Each wall is flat, endless, passes through zero and stands at right angles to its row. A trip goes straight from one point to another. Which walls does it cross, in order?
In the rows, 128 means zero.

Walls:
(1): [133 166 140]
(2): [ 73 103 139]
(3): [134 119  81]
(4): [ 95 197 131]
(5): [181 140 176]
(6): [183 119 224]
(7): [154 169 139]
(8): [124 104 128]
Trips:
[ 28 210  81] to [167 187 160] -> 3, 2, 5, 6
[153  95  97] to [142  80 118] -> 2, 6
[196 169 155] to [137 178 150] -> none
[ 66 125 125] to [146 173 161] -> 1, 8, 7, 6, 5, 2
[137 149 148] to [141 179 157] -> none

Walls:
(1): [177 178  95 124  66 181 187 162  65 122 177 167]
(2): [167 100 146  64 132 140 180 135 110 147 114 102]
(3): [ 68  68  87 138 114 123 130 102 139 181 124  64]
(4): [132  62 100 185 230 185 119 107  70 122 196 121]
(5): [150  79 138  95 178 150 108 112 187 110  99  63]
(6): [112 124  52 160  75 142 125 144  91  66 133 129]
(7): [ 79 166 150 219  43 142  83 148  92  99  75 134]
(8): [207 148  30 107  82  56 155 103 130 140  95 107]
(9): [157  75 130 123 138 130  88 143 131 150  41 188]
(10): [107 131  86  61 126  95  98 143 109 132 158 208]
Trips:
[136 180 207 166  81 121 138 145 196  84 121 152] to [141 116 150 155 178 187  59 155  78 101  54 105] -> 1, 9, 5, 4, 6
[132 153 206 194 173 158 112 186 114 139 120  93] to [193  76  99 159 185 108 148 108 124  41  80 205] -> 9, 6, 7, 8, 10
[132 178  19 127  98 146 137 125  84 143  94 145] to [158 152 137 170 120 119 169 120 133 141 124 154] -> 3, 10, 9, 6
[139  96 150 201 101 100  70 196  96 107 126  65] to [168 100  93 121  92 127 190  97 105 133  82  87] -> 8, 2, 1, 4, 7
[103  91 133  42 140  70 111 118 129 191  79  91] to [174 117 149 133  93 163  65 190 106 116  64 134] -> 7, 3, 10, 6, 8, 1
